Every row gives one point. Examples show where two turns around zero, p and q, send a point. Write where each new point lands after one turn and then the other. Backwards means that the second turn is done in reverse. Each puzzle has new turns, and all numbers are rounded.

Turn p:
[26 37 10] -> [13 45  0]
[-19  12  20] -> [-21   9 -20]
[-25 -31 -31] -> [  8 -50  -5]
[ 23 -25 -17] -> [ 16 -15  31]
[-5  7 18] -> [-15  11  -6]
Turn q:
[12 18 35] -> [40  4  9]
[  6 -48 -29] -> [-34 -20 -40]
[ 4 13 -9] -> [-3 16  3]
[-22  17   2] -> [-3  1 28]
Where do these land?
p, then q: [ 30  12 -18] -> [ 29  20 -12]
p, then q: [-41 -13 -11] -> [-35 -19 -19]
q, then p: [28 36 17] -> [20 43  9]
p, then q: [-13 -14  26] -> [-13 -19  22]
q, then p: [ -5 -20 -14] -> [ -1 -23 -10]

Turn p:
[  0 -15  -8   0  -8 -21] -> [-10  11 -19   9  -1 -11]
[ -5 -16  22 -16  -7 -16] -> [ -3  16  -8 -18 -13 -23]
[-11  19   4 -19  19 -13] -> [ 23  22   1 -14  12   6]
[-10 -18 -21   5  13   6] -> [-10  -6 -21  -1   1  22]
[22 -7 15 19 -7  4] -> [-16 -20  11   1   5 -20]
[ 34 -18  -7  10   1  22] -> [ -5 -44  -8   5   2  -8]
[-14  27 -11 -24   7   7] -> [33 13  6  1 -3 21]
[-16  28   6  24 -18  11] -> [-10   8  39  16  -4  13]
Turn q:
[-21   6  -6   3   3 -22] -> [-17  -8  -9   9   1 -22]
[  8  12  28  10   5 -13] -> [-10  32  10   1   2 -10]
[27  8  2 14  7 -5] -> [  6  26 -11   2  13   8]
[-20 -23   6  -5  23  -2] -> [ -5 -19  21  -5  21 -15]
[ -4 -30  -4  10 -12  19] -> [ 16 -19  18  17   3  17]
[ 2  2 13  4 10 24] -> [ -7   5  16 -10   5  20]
[ -2  28 -18 -16 -32  22] -> [ -2  -9 -21  -8 -42  23]
[  9  -1 -20 -21  -5 -24] -> [ 18  -6 -25  -7  -4 -21]
Where do these land?
p, then q: [ -8  11 -12 -10   1 -23] -> [-12  14 -22  -4   4  11]
q, then p: [ 26 -23 -28  13  -1  -6] -> [ -1 -34 -12   8  28   5]
p, then q: [-7 -2 48  1 15 -6] -> [ -3   3   7 -33 -17 -34]
p, then q: [  7   9  14  -3 -21  28] -> [ 19  14  24  15 -13  -7]
q, then p: [  4  -9 -10  22 -20  20] -> [-17 -29  15   4  -4   8]
q, then p: [-16  -2   0 -19  12  -9] -> [  0  17 -19  -9  -4 -10]
p, then q: [ -5  15 -13  -5  14  -3] -> [ -1   7  -4 -12  10  18]

Turn p:
[-17  10  -9 -19  11   3  18 -11  29] -> [ -9 -11 -10 -23  24   1  15  20  14]
[-14  20  22  -1  -5   7   8  -6  15] -> [-14  -9  20 -17   9  10 -10  14   5]
[  1  -7   9 -26  -2  27  16 -13  15] -> [-24  -7  -6 -19   6  26  22  -3   2]
[  6 -17  -7   5  12 -15 -26 -33 -28] -> [ 14  -4 -17 -10 -13 -24 -13 -42  -2]
[ 27   4  -4  22 -18 -14 -21   9   2] -> [  1  19  -1  25 -23  -6 -22   0  15]
[  8   6  -1  29   0  16 -24  25   7] -> [ -9   5  -6  34   0   6 -30  11 -12]
[ 23  10  23 -18  39  14  14 -13  14] -> [  4  -1  -7 -16  33  41  -3 -17  18]
[-36  13 -29 -31 -21 -10  22   0 -31] -> [  9  17  12 -35  -4 -32  37  19 -27]
[ 20 -24  21  24   2 -12 -28  42   9] -> [ 20 -15  -3  50 -25  21 -23   6   2]
[-18 -14 -25  15 -17 -18  22   0 -34] -> [ 10   7  19  10  -6 -43  28  -8 -15]
Turn q:
[-28  20  -2   4  -4   6  34 -40 -29] -> [-41   1  24 -22  40   0  -5 -10  19]
[ 11 -13  18   0  34  -3  -1 -10   9] -> [ 17 -12  -7  17  16   2 -15  25   8]
[-26  17  22  21   4 -23 -10  -5 -18] -> [-41  -1   0   0   1 -18 -16  22 -11]
[ 16 -12   6  17  19 -24  -3  37  14] -> [ 23  15 -18   9 -10  -5   8  36 -24]
[-31  10 -10   5   4  12 -11  -2   0] -> [-27  13  -4   9 -10   4  -2  -5  19]
[  7 -38 -48   7  -2  16 -25 -21 -12] -> [  3 -24 -44  -5   0   0  34 -23  33]
[ 18  26  28 -12  12   7   9  18  -7] -> [ 14  12   9  -9   2  14 -38   6 -21]
[ 27  13  -2 -36  -8  -7  13   8  16] -> [ 40   9  24 -10  -5  -9  -9 -14  -5]
[ 24  12  -9   4 -44 -14  20 -29   7] -> [  4 -11  23  -7  24 -27  19 -37 -23]
[ -2 -17 -16   7 -25  19 -19  29  28] -> [  8   6 -10  23 -36  16  30 -17  -9]
[-14 -18  11 -18   9  12  -8  17  -9] -> [  2  -9   1  -6 -23  23  -6  16  13]
Where do these land?
p, then q: [ 13  20  21 -13 -28  -3  37   2   9] -> [  1  13  39  19  -5  27 -21   3 -13]
p, then q: [ -5  -6 -29  11  11  18 -12  15  -4] -> [-16  15 -27 -19   8 -10   8   6   3]
p, then q: [  9  39  22 -28  -6  -4   3 -14   9] -> [ 18   6  21  10 -28  14 -31 -16  12]
q, then p: [  3  -2  30 -30   3  14  27 -18  11] -> [ -3 -22  -2   9  -4  41 -23 -20   1]
p, then q: [ 18   1  -6  21 -12 -15 -35 -15  20] -> [ -9   1  -8  27 -26 -30  18 -16  -1]
q, then p backwards: [ 13  14  -3  19 -28 -30 -29 -29 -20] -> [-36 -20 -25  19   1  12 -16 -36 -10]
p, then q: [-30 -19 -31  11  11 -34   2  23   1] -> [ 25   6 -18 -18  11 -19  27  27 -30]
q, then p backwards: [  3 -15 -39  10   9 -21 -19   0  -7] -> [  0 -15 -40 -17   0 -17  -2 -14  12]
q, then p backwards: [-32 -16 -13  29  22  23  -4  10  -4] -> [ 29  -5 -14 -14 -10  24   6  10  38]
p, then q backwards: [  9   3   9 -35 -22  21   0 -21   6] -> [-24  -3 -14   0 -15  14   4  21 -34]
p, then q: [-11 -19  27  -4  19  27   8  38 -11] -> [ -9 -18 -25 -16  21  47  -1   4  -5]
p, then q backwards: [10 -1 12  9 20  5 21  9 -9] -> [ 10   0   3   2  -3  19  22 -11  17]

Turn p:
[ 17 -26  -7 -24  23  -5 -13 -18  11  -4  -3  -8  21  26] -> [ 24   1  -4 -26  30  17 -25 -18  13   2   5  14  10   4]
[  3  20 -10  10 -32   8 -15  18 -38  18 -14  36 -29 -32] -> [-19 -23  -9  33 -48 -20  -5  18 -18  -1 -20  20 -31  -9]
[-10  11 -17  15   6  17 -11 -15   6  35  13 -28  14   8] -> [-11  33 -17 -10  -6  33  -4 -13 -15  23  -6 -14  -4   1]
[ -7   6 -41   6 -23   1   6  18  10   6 -13  17 -12 -25] -> [  1  -4   0   2 -39 -16 -10  34   0  16 -25  -7   6   0]
[  8 -13  20 -21  24 -17 -20 -15  23  -4  26   0   7  29] -> [  5   7   8  -9  40  12 -14 -18  28  14  33  11  -1  -1]
[  1   9  18  -8   8 -40 -26  19   7 -16 -14  -6   5 -16] -> [  8   8  43 -10  14 -32  -2  -1  -2   1   3  11 -25  -1]
[ 32  10  31 -19   2  -3   1 -17  32 -13  -6 -11  16  17] -> [ 23  13  25  17  26   5   1 -35  20  -1   4   9  19  16]
[-20  30 -16 -20 -27 -15  21  24 -35  21  -9  13 -15 -20] -> [ -6 -32  11   2 -46  -4  31  25 -26  19  -7  18 -13   2]
[ -8 -33  19 -15  -6  18 -13 -21  10 -12  12 -33  25  16] -> [ 11  -9   7 -14  29  30 -15 -36   5  -8   7 -34   5 -10]
[-37  22 -17   9 -16   1   2  -7  -9   5 -20  16 -38 -10] -> [-15  -4  -3  -1 -51   0  14  25  14  -8  -6  -5 -25  12]
[-16  -1  -6  36 -15  -1  21  11 -19  19 -24  28   3   0] -> [-39 -14 -20  -6 -22 -21  10   8 -13  -7 -24   2   7  19]
[ -2  -9 -15  19 -14  -3   8 -31   2  -1  39 -12  14   6] -> [ -2  10 -27 -12 -10   1   1 -25   5  16  20 -24  20 -20]
[ 18 -16  12  17  16  27  11  28   7 -30  16 -13   0  39] -> [  5   5 -14  19  41   3 -14  12 -15 -25  29 -20  27  19]
[  8 -28   4   3   3  -4  11 -21   5  23  12 -33 -18  -5] -> [ 19   3 -31  -4  20   8  20 -12  10  18 -10 -22 -15  -7]
[  6 -12  33  -1  36  31  19  24  17 -24  13  22  15  -6] -> [-18   1  14  22  47   6   1  22   7 -30   1   5  35 -17]
[  5  30  -7  -8  15 -15  -1   3 -29 -24 -29  15  -8 -28] -> [ 13   4  18  -4 -27 -21  12  15  -9 -30  -6  38 -13 -10]
Turn q:
[-24   0  -4  23 -11   2  -8 -27  37  28  -3  19 -22  -7] -> [-10   2  -1  27 -12  41   6 -34  -1 -18 -22   3 -17  12]
[ -1  20  28  24 -30 -26 -13  14  36  -7  27  32  -9  -8] -> [ 14  18 -11 -12 -28  41 -21 -39  32  -4  21   5   9  11]
[  1 -11   8   5   6  16  13  14  -7 -21 -39 -14  13   2] -> [ 12 -27   3  -8  -3  -8   5  39  -5 -12  -9  10  18   5]
[-28  -9  -5 -31  17 -15  -1   6  -2   0 -21 -13   7  22] -> [-26 -17  -2 -16  19  -8  22  11  16  10 -25   2   9 -13]
[ 10 -27 -11   8  27  10  12  33 -24 -12  21 -24  35  21] -> [-20  -2 -20 -10  17 -46 -14  35 -10  18  17  13  12  27]
[-17   4 -20   3 -32 -11   4  -4 -18  17 -11   2 -10   0] -> [-19  13   5  13 -30   7   8   2  -8   4 -12   3   1 -27]
[  0   3  14   8  -9  -2 -30   9   6  22  17  13 -44 -26] -> [ 13   1   7  14 -19  31 -27 -22  11  26  -5 -18 -29   1]
[ 16  -7  12 -21  14  36  18  20 -24 -14  11  12  31  27] -> [ -3   9   8 -34  35  -8  -7  37 -25   7  26  12  10  11]
[ -5  34  -2  22 -13 -16 -48 -35  14  20 -14  17 -10 -19] -> [ 11   5  13  14 -18  18 -24 -56  -1 -24 -35 -16   1 -18]
[ -4 -33   6 -24  -6   9   7 -12 -13 -23   1 -26  27   5] -> [-16 -37  -3 -11  10 -21  20  12 -19   2  27   0  11  -7]
[ -3  28   1   3  -9 -10  -2  -4  26  27   3  11   0 -44] -> [ 22  16 -14  35   1  31  -5 -25   9  -2  -5 -18  13 -12]
[ -9   5 -21 -16   7  23  11  11  -1 -44   5 -17   7  13] -> [ -8 -11 -20 -17  18 -18  -2  32   6 -22  18  13 -15 -17]
[ 30 -17 -21 -20  -1   1   5   6   8  -8 -14  -8   7  17] -> [  6   2 -20 -26  -1 -19  25  16 -15  -2  -5 -13  -5   6]
[ 42  19  33  16  24   3  27  -4 -25  21  34 -25 -18  13] -> [  9  33  46  18   9 -29  -7  12  14  10  31 -24  -9  38]
[ -6  -9 -16   0  17 -20   7 -28 -13  -4 -17  20 -12 -17] -> [ 18  -3  10  15   1 -12  21 -19  -6   7 -22  27 -10 -16]
Where do these land?
p, then q backwards: [ 33  33 -22  23  12 -21  -6 -18 -12  -2  -6  -5 -30  24] -> [ 32  -9 -27  34  -1 -13  29  10  11 -16  30  18  -3  -4]
q, then p: [ 25  14 -16  31 -27 -15  -5   8 -20 -18 -28  20 -21  36] -> [ 15 -37  46  29 -34 -17   0 -15   4   3   4  11  -5  17]
p, then q backwards: [-37  -9   9 -12  -4  29  16   6 -28  19   7 -16   0 -16] -> [-18 -17  -4 -32 -29  25  -6 -11  16  14 -26  -4 -10   0]
q, then p: [  1 -22  20 -13  31  30   4 -15  25 -18 -16 -14  16 -15] -> [ 16  -8 -32 -18  48  -4 -12  14  -2 -20   8   5  15  -2]
q, then p backwards: [ -5 -15  14  26  19  13 -30  -9  22 -18   9  -7  19 -34] -> [ 32 -31   8 -13 -28  13  -9   0 -19 -10  -9  10   0  34]
p, then q: [  7  -1 -28  20  11 -34  -6  17   3 -13  -7 -10 -20  40] -> [-22  39  -8 -37   3 -22  -2  -9  20  17   0 -18 -14  -4]
q, then p backwards: [ -2  -9 -38  11   9 -13 -17 -45  30 -43  -1  26  -9   0] -> [ 24 -10  22   4   6 -17 -10 -44 -55  -2 -31  -3  -3  -9]
p, then q: [ -9  -6   1 -19 -10  26   5  22  10  46  -2   3  -2 -17] -> [ -8 -15  10  19  -7  20  -7  35 -18   7 -33   1   7  17]
q, then p: [ -8 -20  26 -30  -9  -1 -14  -5 -10  18  12   6 -10   0] -> [-11  -8 -14   3  16  35  20  -8   1   9 -14  -9 -15 -11]
p, then q: [-20  17  11 -36 -16   8  -8  10  -5  14  -4 -18  26 -12] -> [  3 -22  42   9   3  20   0  15 -22  10  13  -7   5   8]
q, then p backwards: [ 16 -24 -12  12  -1   4  -1 -27  14  -8  15  -7  28   4] -> [ 13   2  14  26 -10 -10  11   4 -32  -8  -5  -5   5  25]
q, then p: [  0  18  20 -18 -22  12  23  31  -1   4  24 -13 -12  -5] -> [ -8  20  10  28  10  18  -1  18 -20  27  11 -25   5 -12]
p, then q: [-21  19  31  -1 -17 -14  29   8   0  30  -4  -1   1   3] -> [-28   4  23  18   2  14  32  19   4   2   5  20  10  16]
p, then q: [-13  12  19 -15  13  19   7  18 -10  13  18  23  26   0] -> [ -9 -16   7  15  22  21 -20   8 -12  13   6  33  13   2]
q, then p: [ 35  -7 -34  21  10 -43   2  -3 -15 -26 -18  15 -11  -6] -> [ 23 -14   1   7 -29 -44   7 -18  17  24 -10  34   5  18]

Turn p:
[-26 -21   1  35 -13  13   8   4  18 -29  -1  15  16  -7] -> [ 11  -5  -3   8  21 -19  26  24 -23 -28   1  10  -2  28]
[ 10  24 -17   2  -2  16  23  16  18  18  23 -19  10   4] -> [ 13 -22  18 -18   7  23 -25  12   6   0  19 -22  -7  11]
[ 10  24 -13  22 -15   0  17  27  -7   0  -5  -6  23   5] -> [ 11  13  25 -27  -4   5   1  19  -6 -12  12 -21 -20   6]
[  7  -8  -6 -30  22  20 -10  19 -29   1  -4 -13  -5  -4] -> [-28  12  14  19   5  26   5 -28   4  14  11  -9  -5  -6]
[ 26  -2  25  29  30 -24 -28 -23  13  18 -19  40  19 -13] -> [ 17  26  -5  -9 -23  -7 -18   4 -49  10 -21  46  26 -14]
[-25  -4  21  31   0   0  28  18  28 -25 -28 -14 -16  21] -> [ 51  -2  -1   9  32  -7  30   9  -1 -11 -28 -14 -19   4]
[-24  29  30  16 -19   4 -13 -22  -9  -1 -12 -20 -15  13] -> [  7  17 -21 -14  24 -21 -13   1  26   5 -22  13 -33   1]
[ -6  20 -23  21  28  -3 -22 -12   8  10  -7   3  11 -31] -> [-21 -11  19 -16   5   7 -21   7 -31 -11 -20  27  -4 -13]
[ 27   1  -8 -11  -4  12   1 -10 -31 -31  23   4  -4  13] -> [-15  20 -13  10  -1  13   5  10  22 -12  40   0   6 -19]
[ -4 -20  -5 -17   2   3 -33 -20  27  27  -7  -1 -27   7] -> [  2 -28 -25   3 -10   3 -11 -45   2   2 -17  21   9   3]
[ 21 -11  19 -14 -23  11  -4 -14 -25  -9  -1 -15  -3  27] -> [  4  30 -18  -1  -3   3  11 -14  40   6  19   4   2   6]
[  3 -10  15 -14 -11  -6   3  14  15   2  10  36  -6 -12] -> [  8  -5  -5  24 -16 -27  -9  -3 -18   3  11 -12  16   6]
[  0   8   9 -26 -21 -38 -11   6  11   5   8 -11 -11   3] -> [  4 -10  -3  11 -37 -14 -13  -2  28   5 -18 -12  -6  -1]
[-17   5 -30 -33  25  22   4   6  -2   1  12   5  23  11] -> [-35  -8  -6   3  11  37  -8   0 -11  -6   1 -30  13  12]
[  0 -25   9 -15 -14  -5  24 -24  16 -29  10 -22   1 -18] -> [  4 -16  10  20  11 -12  16  17  39  -6  -2  10  31  11]
[ 14  15 -33  27 -20 -13  16 -14 -30  31 -22  28  -8 -27] -> [-15  -3  17 -57  -9 -37   6  -5 -22   2  18   2   3 -33]
[-16 -24   4 -23  31 -11  -3  26 -21  10  20  -9  -8   8] -> [-19 -10  -5  31 -12  25  17  -4  -4  37  -2 -14 -11  -1]
Turn q:
[ 29  18  24 -11  20  -5   1 -15   0  11  -5   9 -10  -5] -> [ -1  11   9  11  35  -5   4  31  14  -1  -3 -10  -6   0]
[-11  -8   6  11 -22  10 -34 -41   2  -2   6  26  -2 -27] -> [-15 -11   1  -8  35   4 -23 -22 -35 -12 -25 -18   4 -16]
[-13 -14   2   0 -17 -14   5  19  28   4   3 -16   8  30] -> [  8  20 -16 -21 -36  -5  -3   8 -12  -8  16  15  -7  -5]
[ 22  21   4  16  25   4 -13  16  11   9  10 -17  -8  -9] -> [ -7   0   4  -5  15  -8 -20   9  38   5  24   2   5  -3]
[ 12  17  -3 -27   7 -26 -27   2 -15  21 -21   4  -7 -48] -> [-31 -20  -4  18  34  -4  -5  15   2 -22   7 -14   1  47]
[ 23 -17 -19 -20   6 -14 -12 -13 -45 -31  -3 -22  16  17] -> [ 27 -28 -42  33  -3  23   7   0  16  -4 -23  11 -14   6]
[ 31 -29 -14 -12  -6   8  32   8 -25  35  -4   3 -14  12] -> [-10 -23  18  16 -29  21  21  47   3  -1 -11   6  11 -10]
[-19   1 -16 -33 -20  12 -11  -5  25 -30 -16  -1   3 -18] -> [-23  24 -18  -1   7   5   3 -33 -18  -7 -20  25   8  23]
[ -2  16  25  36  -5  32 -12  14 -15   9 -30 -13  -4  -3] -> [  2 -11  17  22  15 -14 -25  -1 -16  36  33  14  10 -11]
[  1   6   4  41 -10 -11  25  16 -16  -2   8  17  36   6] -> [ 41  -5  35   0 -26   9 -20  -8  -3   8   8 -19 -11   5]
[-27   5  -6  13   8 -14  14   6   9 -10  29 -13  13  14] -> [ 24   7  -7 -29 -19   0  10 -22  12  -2  17  -9  -4  -3]
[ 23  -3  18 -33  -6  29  10 -10  25 -15  13 -11  30 -11] -> [ -3  43 -11  -8  15  44  -7   8   5  17 -18  10   9   6]
[-16  20   4   5  -3  -9   9  22 -22  -8  33  -9 -41  30] -> [ 34 -14 -10 -14 -14 -41  22   5  16   2   6  -2  35  -8]
[-34  -5 -17  -3  21  16 -30  -2  13   4 -19  36 -25  38] -> [-33  13 -12  25 -17 -47  14 -23 -10  -6  -6 -14  -6 -37]
[-12 -10  -8  31 -11   8  13  -7  20 -18  -8  18 -14 -27] -> [-13  -7  35 -24   4  -9  -9 -27 -12   6 -18  15  -9  -2]
[-15  -1  16  -5  22 -19   7  20  -2   7   8  -2  -5  -6] -> [ -2  -2  -5 -16  -5 -15  13  10   9  13  14 -19  -8  18]
[  9 -18 -21 -10  -9  -6  23 -29   5  15  -2  -7  22   6] -> [  1   2   5   0 -10  42  17   6  -9 -24  -5   6 -16  -9]
Where do these land?
p, then q: [  9  13  -4  12  -6  11 -24  15  -1  -6   3  46 -18 -16] -> [ 25 -41 -10  -6  17 -11  -7 -17   5 -13 -17 -17   8  11]
p, then q: [-22 -13 -24   6  20 -21  -3 -23   1 -27  -3  18  22  20] -> [  2  -1  16  23 -33   8  14 -32  -2  19  -3  17   3  28]
p, then q backwards: [-31 -26 -28 -16  13   0 -17  -1   7   8   6  10   3  11] -> [-19 -29 -23 -27  -6   1 -14  -6 -20   3  -6  -2  -1 -19]
q, then p: [-15  -2   8  10   9 -16 -16  -5  35  10 -22  32  -9   8] -> [-14  -3  -4  16  -5 -22  -1  13  19   8 -26  -1 -27 -31]
p, then q: [  9  -2 -13   1 -14  -2  21  10   2  20 -13  17 -14 -24] -> [ 15 -12 -19 -16  13  19   6  21 -10  -2  -4 -12 -12  15]
q, then p: [  4  24  24 -10  -5   5   5 -25 -28   1   2 -30 -19 -32] -> [  2   4   2   8   6  49  11   8 -31  26   8  -6  25  -1]
q, then p: [ 34  29   1 -11  -2  28   5 -11 -17   9 -25 -26  -2  -5] -> [ 17   5  -1   3  15  15  -8  21 -55   6  16   9  -3   8]
q, then p: [ 20   3  16   8  23  31  24  14  -2  -3   2 -38  -8 -27] -> [ 14 -20 -11   4   1  12 -29 -13 -36  28   3 -12  18  28]
q, then p: [ 31  -9  18  13   7  10  27  -7 -18  22  17 -21  19 -12] -> [ 16  -3  18  21  13  18 -16 -27 -12  17  28  -1  -2  28]
p, then q: [ 11  -5  35  -5  12  19  38  21 -39  12  -6 -15  -2   5] -> [ -3  11  17 -13  21  11  13  31  24  -1  46 -17  15 -15]
q, then p: [-15  -6  -4 -10 -27   9 -10 -32  22 -23  17   3  -2  27] -> [-35  21  23 -15   9 -12  -7   0   3 -23  -2  -2  21 -27]
p, then q: [ -2   8  -8 -38   0 -29  -2  -5  23 -28  30  -4  15  24] -> [ -6   9  -5  -4 -31   6 -38 -29  -8   7  12  42   4  -2]
p, then q: [  6  21  21   2 -23  22  28  14 -16  -7 -11 -35  16 -30] -> [  8  36 -15 -20  22 -31   1  31  17  12  25 -13  -9  -3]
p, then q: [-15 -21  -4  -2   1 -19 -36   9  11   6   2  16  25  13] -> [ 20 -11   7  27 -24  -6   6 -13 -29  -9  -9  17  13 -10]
p, then q: [ -5 -30 -20   9  -8 -34 -29   6  12 -17  -6  11 -15  22] -> [ 14 -16  30  -1 -15   7   6 -14 -18  -9 -36  35   1   8]
q, then p: [-18  16 -19  30   0 -13 -11  19   7  20   7  16 -12  17] -> [ -3  -3   1  18 -26 -20   1  29  31  -4  -7  19   0   8]
